Each row of a before or after table is a point. The points were changed in one or more steps. Then noise was added and the rows were shuffled. The steps act on columns, c1 being the first. Name the steps. A step turns or swaps two columns, mirrors them in a line or flattens them onto one, adds a multiple of one to another, or multiplies or shifts one. Angles are multiples of 10 degrees, from the lower column toward the higher: turns from -170 to 170, lines from 10 to 170 but not 90. Use the fewest steps. Two steps may share a column if one is a turn and the other turns, adds or multiplies; they go together, in the order done. Otherwise the lowest column goes first.

Before:
[[ 10 -26   7]
 [ 21  29  -3]
 [ 31  -4  -1]
 [ 34  12  16]
 [  0  16  12]
 [-20  -2  11]
 [ 33  -5 -22]
 [-11 -20  -6]
 [-22 -27  34]
 [ -1 -32  -5]
 [-14  20 -12]
 [  8 -12  10]
 [ 28   2   8]
 [-21  -2  11]]
After:
[[ -9   6 -29]
 [-20 -12 -27]
 [  1 -80 -13]
 [ -2  35 -38]
 [  1 -60  11]
 [ -4 -96   2]
 [-46 -14 -17]
 [ 26  -5  11]
 [ 25  -6  14]
 [ -5  59  17]
 [-17  88 -16]
 [  6 -36 -11]
 [ 53 -80   1]
 [ 12  47  -8]]
Steps: turn c1 and c3 by -120 degrees; multiply c1 by 1.3; multiply c2 by 3

Before (9 x 8):
[[ 14  15  24 -95  18 -10 -13 -10]
 [-48  -7  62  -3  -7  18 -15 -17]
 [ 74 -56 -29  30  -3  11  -3 -13]
 [-37 -17  -1  37 -25 -14  33  15]
 [-23 -18  20  27 -13  40  62  61]
 [  0 -10 -26  18  43  13  92 -53]
 [  0 -51  61 -48  18 -26 -25   3]
 [ 22   3 -48 -50  83  25  29  50]
 [ 36  20  65  23  67 -34  15  59]]
After:
[[-27  -1  18  22 -13  36  62  60]
 [ 37  62  60  28  65 -31  12  58]
 [-37 -18   2  38 -23 -12  32  13]
 [ 76 -75 -28  32  -6   9  -6 -16]
 [-49  33  61  -3  -8  16 -17 -15]
 [ 19 -30 -44 -49  85  23  31  53]
 [  4  -7  65 -45  22 -26 -29   6]
 [ 15  29  25 -95  21  -7 -14 -13]
 [  3 -30 -29  19  43  11  93 -56]]
Steps: add 0.7 times c3 to c2

Before, 9 rows:
[[ 59   6 -28   6  95  -4 -17 -17 -18  -5 -61 -69]
 [ -6   1  -3   5   4  56  48  -9 -19 -27  -2 -35]
 [-28 -60  19   4  14  82  -4  23  -2  42 -32   4]
 [ 33 -25 -32 -15  52 -50  61 -12  15  33  22 -33]
 [ 40 -40  27  40 -62 -25  38 -26  52 -11   4  12]
 [ 49 -54  34  54  65 -28  -9  58  66 -35 -39  31]
 [  1   0 -85  28  59  27 -24  62 -46 -27  59 -37]
 [-60 -62  22 -40  73 -25  -6  -5 -30  -1   7  23]
 [ 36 -70 -72  -2 -28  61  26   5  12 -19 -36  60]]
After, 9 rows:
[[ 23 -40  36  57 -61 -42  13  16  67 -11   2  10]
 [ 15   6 -86  10  52  26 -35 -62 -60 -26  56 -42]
 [ 15 -60 -14  -1  15  85  -9  27   1  42 -36   9]
 [  5 -24  -4  20  53 -56  63 -29  19  33  27 -32]
 [ 49   8   7   0  91 -34 -16 -37 -19  -7 -62 -69]
 [ 24   3   9  26   8  50  38   1 -19 -28  -4 -42]
 [ 28 -54 -40  42  63 -47 -35  52  86 -34 -39  33]
 [ 60 -70 -28  14 -27  34  24 -69  18 -15 -34  61]
 [-58 -62  12 -36  71   9  15  19 -38  -2   5  25]]
Steps: turn c1 and c6 by -30 degrees; turn c3 and c8 by 70 degrees; turn c4 and c7 by -30 degrees; multiply c9 by 1.3

Before, 8 rows:
[[ 31  38  31  24  76   2 -68 -11  15 -83  38 -48 -46   2 -28 -27  -1  17
  -40   4 -51 -20 -25 -50]
 [-55  53  39  -6  48  29 -82  42  10 -55  16 -64 -26  39 -14  23  14  -1
    5  44   6 -36 -47 -37]
 [ 17  27 -17 -33 -55  43  23  18  19  63 -15  40  49 -46  33 -10   6  14
  -22  50  91  54  45 -42]
 [ 11  49  32 -15  59  18 -55 -30  18 -49  16 -18 -23   4 -87  14 -46   2
   11 -38  32  16 -37   6]
 [ 72  -6 -23  47 -20 -10 -38  32  60  60  43  29 -32 -32 -57   7 -17  23
  -35 -22  82 -44   7  10]
 [ 43 -35 -49  42 -10   9  13   9  81  80  41  34  21  13 -20  -2 -31  23
   -1 -17  42  19  39 -24]
 [-80 -37 -40 -29 -64  95  68 -60  39  29 -26  14  66 -48  -5  15  39 -64
  -85 -12  56  75  51 -16]
 [ 21  16  19 -16  17  11  -1 -60  16  -7 -43   2  10   1 -47  66 -10 -34
  -50 -72 -39  33 -49  41]]
After (8 x 24):
[[ 43 -34 -45  38 -14  13  13   9  68 -90  55  19  23  -1 -21   0 -31  25
    0 -15  45  20  39 -24]
 [ 21  16  22 -13  18  12   0 -61  -7 -17 -32  -2   9  31 -49  68  -7 -34
  -50 -72 -44  34 -48  40]
 [ 68 -10 -25  52 -21 -16 -38  35  51 -71  31  42 -32 -31 -54   9 -20  20
  -34 -24  85 -47   5  11]
 [-56  50  42   1  50  26 -88  43 -57   5   4 -74 -26 -23 -14  24  13  -2
    5  41   7 -37 -44 -36]
 [-82 -39 -37 -30 -58  94  70 -61  26 -44 -36  43  67  -4  -4  17  38 -63
  -79 -10  59  76  52 -16]
 [ 18  27 -19 -33 -57  45  21  21  57 -28 -22  58  44   4  33  -9   7  10
  -19  51  95  54  45 -43]
 [ 36  38  29  26  78  -2 -69 -11 -79   0  11 -37 -43 -51 -26 -29  -3  15
  -41   4 -50 -13 -28 -51]
 [ 11  49  31 -11  61  23 -58 -37 -47 -11   5 -19 -20 -22 -91  16 -45   3
   14 -40  29  20 -40   7]]
Steps: turn c9 and c10 by -100 degrees; turn c12 and c14 by 40 degrees; turn c11 and c14 by -40 degrees

Before (14 x 64):
[[  5  -1  40   1 -41   2  12 -38 -10  -8 -20  12  27  23 -17  49  29 -34
   -6  22  43 -10 -30  14 -19 -11 -24   0 -17  40  22 -20 -36   1  58   4
   47  37  11 -28  17   3 -61  -6 -12   3 -13  -5 -61  23  -7  14  15   5
   17   1  32 -36  15   2  26  21  22  29]
 [-12  -1 -28 -31  19  53  -5   5   7  13 -28  16 -11  17  24  -6 -33  19
   12  22  -6  21 -29  21  24  -3  62 -29  68  19   2 -44 -22 -29 -49  34
   55 -21  29  -8 -14  24  40  -7  38 -28  -3  17  29   7  14   3  15 -20
   31  20   3   9  16 -10  32 -17 -48 -94]
 [ 19 -20 -34 -23  -5  21  -4  -6 -24 -16  23  20 -20 -24  13  -4   5  -2
  -13 -30  14  -4  35 -24  14 -39  27  12  11 -30  24   3  41  42 -40 -15
   18 -65  -3  23   7 -38  39   0 -24  22  26 -16  38 -21  -2 -24  -5  36
  -27 -10  17   3  34  15  12  -7  -5 -37]
 [-51   1 -27  -1  16  89 -17 -21  -8  50 -23 -17  -2 -31  36  19 -29  19
    5  -2   3  34 -23  23 -11  -2  43 -10  45  18  25 -65 -44  -4 -13   7
   42   0   5  20  -8  28  72   7  29 -34  -2  11  47   3   9  38  16 -37
    4 -20  -8 -25   6  17  -8 -25 -23 -48]
 [ -4 -23 -37  -1  -4  -1   5  25 -30  45  25  13 -17 -24 -40 -16  19 -10
   35  10 -20 -12  27 -49  30 -32  23 -24 -30 -31  10  18  28  11 -39  -5
   35 -52 -12  26  24 -28  48 -23 -19  33   5 -25  49  -5  -4 -29  13  -4
  -10   2  21 -38  16 -24  -2 -17 -21  13]
 [-24 -20   1 -11  -3  14  -4   4 -24 -22  -4 -13 -21 -17 -29 -14 -14 -37
  -12  -6  -3  16  41 -31  26 -29  36 -21  10 -24  34  11  75  37 -48 -13
    7 -39 -26  -6 -25  -3  54 -37 -17  19  13 -16  57  19 -35 -40  26  18
   -6  19  12 -62  28  -6 -14 -31  -5   9]
 [ 29  -2  28  16 -20 -22  -2 -14  15   9 -53  18   8   5 -26  73  39  -6
   -4  10  12  46 -52   8 -25 -22   3  -1   4  25  -5   6 -40 -29  68  -5
   46  -6 -28 -21 -17  33 -95  21   5  -5  10   2 -40 -16 -14 -23   7  10
  -10  -8  19 -15  31  27 -23  11   1  10]
 [ 24 -34 -26  -3  15 -18 -37  23 -12   4  -6  -8 -17 -13  13  -2  10 -12
    1  -9  19  20  -2 -26   1 -13   4 -36  -7 -45  -3  -4  47  20 -84 -15
  -11 -25  -1  47  12 -16  49  13 -26  30 -21 -19  46 -15  -1 -17  17  23
    0  28  18 -46  51 -20  23 -36   2   3]
 [  8 -51 -42 -11  14 -14   2 -44  -4   5   4  15 -16 -42 -16 -12  -8  10
    4  -9  25  15  30 -26  -5 -33  32 -52   5   4  20  -3  30  29 -35  -4
  -20 -34 -29  23   6 -49  57 -20   1  11  -3 -16  42 -23 -16 -46  28  -3
   10  24   1 -20 -10 -11  13 -37 -30 -13]
 [ 14  41  27  -5 -57  -2  28  -1  12 -14  -3  15  11  11 -11  33  39 -32
   10 -31  24 -18 -55   3 -25   4  -5 -26 -10  15 -23  -6 -45 -16  74  30
   20  19  -1 -18 -13  38 -43   6 -18 -13   5  17 -23 -10 -50  10  32   9
   13  -6   3 -17  14  42   3 -19  -4  19]
 [-13  18  -5 -26  51  54 -11 -49  52  40 -29 -14 -22  14  -2  26 -54   1
   14   9  -9  10 -14  51   2 -13  52  10  52  17   6 -44 -60 -21 -70   4
   41 -33  32   5   7  43  59 -17  -3 -38   6  29  33 -13  -9  32  22 -66
   17 -12   5 -13 -24  43  14 -12 -17 -66]
 [-45 -21 -39 -33  -8 -16  -5  -2 -12  -3  11   9   5 -11 -18 -12  -9 -47
   -5 -17  31  47   9 -31  16 -33  -3 -25 -30 -10  23  -6  43 -24 -21 -21
  -10 -30  22  44  -8 -12  49 -41 -15  10  32  -6  59   8 -14 -29  26   3
  -36 -22  22 -48   5  -9  30   4 -25  -4]
 [ 36  18   9   3 -18  -8  -6   4 -18   4 -33  -7 -19  22  -3  40  28 -47
   18  19  13  -4  -9   5 -14  13  -3  24   0  51  13 -30 -41 -17  67 -28
  -11  21   6 -28  27  35 -80  16   8 -34  18   9 -28 -26 -18 -10  -1  22
    1  22  16   7 -16   6 -33 -11 -11   9]
 [  8  -8   0  43 -39  14  17 -11  -2 -27 -36  18   2   6 -19  31  46 -48
   19  43  29  10 -25  14   9   5 -19  -2   1   6 -19 -12 -45 -12  65  17
   -2  16 -42   4   3  40 -82  -2  -1   2  27  -6 -40  -2 -10  22  31  21
   14   8  43 -17   1  68  14  19   8  14]]
After:
[[ -4 -24 -38  -1  -3  -2   5  24 -31  46  24  14 -16 -23 -39 -15  19  -6
   34  10 -21 -14  30 -49  30 -31  25 -24 -31 -32   9  16  27   9 -39  -4
   35 -51 -10  25  23 -61  48 -21 -19  31   8 -23  49  -8  -5 -31  13  -5
  -10   0  22 -36  15 -24   8 -15 -22  13]
 [-11  17  -6 -29  51  53 -10 -50  49  39 -30 -15 -22  16   1  27 -53   3
   16   8  -9   7 -16  51   3 -13  50  10  52  14   4 -44 -61 -22 -70   0
   42 -33  36   6   9  18  59 -18   2 -39   8  28  33 -15  -7  33  21 -66
   18 -14   5 -12 -25  42 -10 -13 -19 -65]
 [  8 -48 -40 -12  17 -11   1 -44  -4   4   6  15 -16 -42 -15 -11  -9  10
    6  -9  23  16  31 -27  -6 -31  31 -51   4   1  19  -2  28  31 -38  -4
  -18 -33 -13  25   4 -92  55 -21   0  12  -3 -16  42 -23 -19 -46  28  -3
   10  23   0 -20  -8 -11  25 -37 -30 -13]
 [  6  -1  40   3 -43   3  13 -38  -9  -7 -19  12  30  23 -18  51  29 -29
   -6  23  44 -10 -29  13 -21 -12 -23   0 -18  40  22 -18 -35   2  56   4
   47  37  28 -28  16  38 -61  -4 -12   3 -12  -6 -60  25  -9  13  15   7
   17  -1  37 -37  14   2  13  20  23  30]
 [-50   3 -27  -1  16  92 -16 -21  -7  48 -26 -16  -3 -33  34  19 -27  18
    4  -1   4  35 -23  24 -10  -1  42  -8  46  19  27 -68 -44  -3 -12   6
   43  -2   0  21  -7  -9  73   7  32 -33  -2   7  47   3  13  40  17 -38
    2 -19 -10 -25   7  17 -12 -23 -20 -46]
 [-43 -21 -38 -33  -7 -17  -4  -5 -13  -3  12   8   4 -14 -18 -12  -8 -43
   -5 -16  29  45  11 -33  16 -33  -2 -25 -31  -9  21  -4  43 -23 -22 -20
  -12 -32  35  43  -9 -51  48 -42 -17  11  33  -7  58   7 -11 -29  26   5
  -36 -23  30 -50   4  -8   8   7 -25  -7]
 [-12   0 -27 -30  21  53  -4   6   8  13 -30  14 -13  18  24  -4 -30  21
   14  20  -7  22 -30  21  25  -2  60 -29  68  18   2 -46 -21 -28 -50  34
   55 -20  43  -8 -14 -47  40  -7  37 -28  -4  16  31   7  12   0  17 -21
   30  23  -3   8  17 -10   6 -15 -47 -94]
 [ 37  18   6   5 -17 -10  -8   5 -20   5 -30  -8 -17  22  -5  39  28 -43
   19  22  14  -4  -9   5 -15  10  -2  22   0  50  14 -25 -41 -16  70 -27
  -10  23 -17 -29  29  17 -79  16  11 -34  17   8 -28 -27 -19  -8  -2  23
   -2  20  25   8 -16   8 -32  -9  -9  10]
 [ 10  -9   0  43 -40  16  17 -12  -4 -27 -35  16   0   6 -17  31  48 -40
   19  44  30  12 -25  16   8   4 -18   0   1   8 -20 -11 -43 -11  64  19
   -4  17 -24   3   2  51 -81  -1  -1   0  26  -9 -38   2 -11  22  32  21
   13   6  50 -19   0  69  36  20   9  14]
 [ 26 -35 -26  -2  16 -16 -37  20 -13   6  -6  -7 -18 -12  12  -1  10  -9
    1 -10  19  21  -3 -26  -1 -13   5 -36  -9 -44  -4  -4  46  23 -84 -14
  -12 -22  16  46  13 -11  48  11 -27  29 -21 -19  44 -16   0 -16  20  22
   -2  28  19 -43  49 -20  16 -35   1   1]
 [ 28  -1  28  18 -20 -23  -2 -13  15   8 -52  22   9   6 -28  72  37  -4
   -5  10   9  45 -50   7 -24 -22   2  -2   2  26  -5   6 -40 -30  66  -5
   45  -7 -37 -23 -20  35 -97  22   5  -5   9   2 -37 -15 -15 -21   5   7
  -10  -8  19 -14  31  30   0  10   3   9]
 [ 11  40  26  -2 -59   0  30  -2  10 -15  -3  15  11  12 -11  32  39 -34
   11 -32  24 -19 -56   1 -26   4  -6 -24 -10  16 -23  -5 -45 -16  76  30
   18  18  -2 -19 -12  28 -45   6 -17 -12   6  19 -26 -11 -50   9  31   9
   14  -7  12 -16  15  40   2 -21  -5  20]
 [ 20 -20 -35 -24  -3  22  -2  -7 -20 -17  21  19 -22 -26  12  -2   4   1
  -13 -31  13  -6  33 -25  13 -40  27  12   8 -27  23   4  39  43 -41 -14
   20 -61   7  26   8 -46  38   3 -20  24  25 -19  37 -22  -1 -23  -4  38
  -28  -9  15   4  32  14   9  -8  -8 -36]
 [-25 -19   0  -9  -6  13  -2   3 -24 -20  -6 -12 -21 -16 -28 -15 -14 -33
  -12  -7  -2  15  44 -29  26 -31  36 -20   9 -25  36  10  74  36 -49 -11
    7 -38 -27  -3 -26 -10  55 -38 -16  20  11 -15  57  21 -34 -38  28  17
   -7  17  20 -59  29  -6   7 -32  -5   9]]
Steps: turn c18 and c57 by -10 degrees; turn c39 and c61 by -40 degrees; add 1.5 times c63 to c42
